Each row of a before or after table is a point. The points were changed in one or more steps. Then noise was added and the rows were shuffled. The steps act on how far a point lies along the listed directions, d1 being the first. Write out the steps. A step turns or swaps two directions, mirrors them in a line or flattens them onto one, adds a multiple of one to another, or multiplies one. Angles are multiples of 10 degrees, from the lower direction toward the higher: turns from -170 to 170, lines from 10 to 170 but not 90. Use the fewest steps. Two steps may share a direction if one is a turn and the other turns, adds or multiplies; they go together, in the order done. Otherwise the lowest direction goes first.
(in the rows, 128 means zero)

Directions:
(1): [172 113]
(2): [113  84]
Before (13 x 2):
[[157 104]
 [121 191]
 [116  85]
 [116 177]
 [110 141]
 [124  89]
 [201 160]
 [160 104]
 [128  94]
 [115 177]
 [119  98]
 [147 173]
 [112 124]]
After, 13 rows:
[[109 123]
 [102 174]
 [143 172]
 [162 109]
 [131  86]
 [127  83]
 [135  91]
 [161 106]
 [112 135]
 [104 174]
 [193 172]
 [113 186]
 [127  94]]
Steps: turn d1 and d2 by -10 degrees

Directions:
(1): [134  63 126 127]
(2): [177 134  86 126]
Before (12 x 4):
[[129 139 125 136]
 [112  82 125 130]
 [ 89 125 156 129]
 [ 84 156 143 131]
 [ 95  65 177 116]
 [142 168 135 113]
 [ 82 163 179 150]
 [111 169 130 120]
 [ 56 126 177 135]
 [163 151 133 143]
 [ 66  59 148 131]
 [ 81 147 184 117]]
After:
[[158 108  99 126]
 [169  63 111 145]
 [117  86 128 119]
 [182  84  73 127]
 [137  82 103 126]
 [122 120 170 144]
 [199 156  85 114]
 [123 119 134 135]
 [142 162  97 131]
 [176  76 103 112]
 [120  99 158 113]
 [177 157  52 128]]
Steps: turn d1 and d2 by 150 degrees

Directions:
(1): [112 185 136 167  95 116]
(2): [121 111 147 180 177 105]
(3): [118  90 140 126  86  75]
(4): [196 146 155 120 132 106]
(5): [157  97 126 171  95 169]
Before:
[[112 109 110 128 112 132]
 [116  97 149 185 152  92]
 [115 108 128 149 196 145]
 [ 71 110 126 150 141 190]
 [101 176 141 154  93 130]
 [ 87 134 103  82 116 184]
 [142  81 111  78 171 158]
 [123 144 109 120  64 176]
 [134 121 134 210 140 113]]
After:
[[164 107 144 192 152 106]
 [173 119 117  93  87 169]
 [127 118 117  60 131 175]
 [102 111 125 154 193 148]
 [142  76 142 111 171 181]
 [ 59 119  93 126 135 166]
 [124  90 152 179 158  89]
 [132 100 117 117 124 128]
 [185 134 160 109 130 120]]
Steps: swap d1 and d4

Directions:
(1): [114  98 143 185  99 119  92  88]
(2): [137 106  98 160 178 134  90 173]
(3): [103 138 156  85 127 160  64 130]
(4): [170  81 146  90 139  80 113 117]
(5): [160 100 139 131  71 159 132 176]
(6): [ 63  83 102 107 114 110 141 147]
Before, 11 rows:
[[139 113 166 135 126 127 138 158]
 [129  89 134  90  99 113 103 128]
 [134 128 108  44 162 102 168 197]
 [112 161 114 164  91 183 134 131]
 [106 138 166  88  94 150 146 139]
 [ 82  63 101  72 107  91 168 164]
 [ 80 112 118 111 125 123 145 186]
 [121 121 142 115 119 139 110 114]
 [130  99 116 101 195 110  67 132]
 [125 135 107 109 173  42 198  64]
 [113 113 144 100 151 106 102  93]]
After (11 x 8):
[[144 161 146  98 165 135 119 109]
 [157 140 118 125 200 140  65 124]
 [154 192 143 207 108 176 132 103]
 [ 78 102  97 112  87 143 142 153]
 [126 131 142 106 122 149 119 125]
 [127 144 154 220 129 114  78  72]
 [152 182 118 144 173  73 188  50]
 [137 110 165 147 122 130 131 150]
 [ 99 134 177 125  86 151 126 111]
 [103 165 138 192 120 158 114 137]
 [169 155 146 123 108 157 102 127]]
Steps: mirror d1 and d5 in the line at 80 degrees; mirror d4 and d6 in the line at 150 degrees

Directions:
(1): [ 95 108 170 182 117 122 177 130 101]
(2): [142 100 107 159 137 106 129 198 169]
(3): [154 111  94 112 128 163 201 113 146]
(4): [ 98  81 137 112 176  98 127  89 163]
(5): [164  88 141  94  82  77 134 127 105]
(6): [123 175  85 142 139  64 154 113 118]
Before (10 x 9):
[[115  34 159 125 125 107 141 174 142]
 [129 135 124 181 137 155 121 184 128]
 [109  43 203 129 100 137 116 105 102]
 [116  86 131 117 156 192 139 109 168]
 [154 149  93 129  95 128 144 144 100]
 [159 152 109  91 107  99  88 117 104]
 [110  74 176 112 116 144 105 126 133]
 [143 146 103 110 127 109  96 146 119]
 [ 85 124 122 138 175 107 132 136 159]
 [175 145 117 127  89 120 171 152 117]]
After:
[[107  69 203 100 100 135  65  83  94]
 [ 96  38 186 124 117 113 155 140 112]
 [153 143 112 115 109  75  59 161 118]
 [ 73 127 141 147 175 105 128 127 145]
 [159 144  84 129  95 139 168 145 108]
 [135  73 109 106 157 216 190  99 180]
 [131 139 122 139 128  87  80 175 121]
 [187 137 103 120  91 138 221 139 120]
 [106 141 151 191 131 152 120 160 102]
 [106  84 186 108 118 139  79 121 129]]
Steps: turn d1 and d2 by -50 degrees; multiply d3 by 2.5

Directions:
(1): [ 98 115 106 178  62  86 102 113 137 118 147]
(2): [141 118 123 176 147 164  94 165 194 120 105]
(3): [152  73 147 118  77 143 182 161 134 103 121]
(4): [141 158 136 176 149 111 193 131 150 144 178]
Before (14 x 11):
[[128 147 122  79 127 101 126  84  71 150 116]
 [140 105 132  25 132 161 118 141  79 117  78]
 [121 146 116  89 167 108 141 123  98 133 151]
 [142  78 135 104  70 117 189 146 104 107 153]
 [112 141 109 148 132 141  51 119 136 121 110]
 [120 123 142  57  86  93 127  91  46 139 125]
 [142 137 130 119 129 121 182 122 100 131 123]
 [132  98 122  88 108 108 235 130  69 136 139]
 [ 91 113 137  89  65 110 104  98  81 117 113]
 [ 89 140 106 148  80  73 141  91 120 130 174]
 [144 158 132  78 168 107 190 116  97 165 160]
 [108 121 138  62  86  85 127  69  50 122 123]
 [136 152 108 127 156 136 107 129 125 123 127]
 [ 96 128 109  99 112 125  38  96  96 120  96]]
After, 14 rows:
[[119 131 109 191 134 140 107 148 205 123 135]
 [102  96 110 176  56 100  53 111 150  99 109]
 [ 98 133  98 141 117  81 110 116 119 122 162]
 [108  75  92 186  47  88 178 142 132 118 142]
 [102  93 106  74  47 102  96 111  73 106 105]
 [126 128 116 160  94 103 157 122 121 121 129]
 [110 129  96 160  83  89  76  98 125 137 114]
 [129 153 126 103 174 160  78 120 117 130 107]
 [107  97 113 167  43  97  56 121 135 119 116]
 [106 137 101 162  85  61 146 106 126 150 180]
 [127 152 107 116 148 125 116 118 107 123 135]
 [107 128 114 110 133 148  27 114 122 119  84]
 [102 102 126 150  77 147  62 136 153 107  89]
 [143  67 123 154  64 127 155 167 152  97 141]]
Steps: turn d1 and d2 by 100 degrees
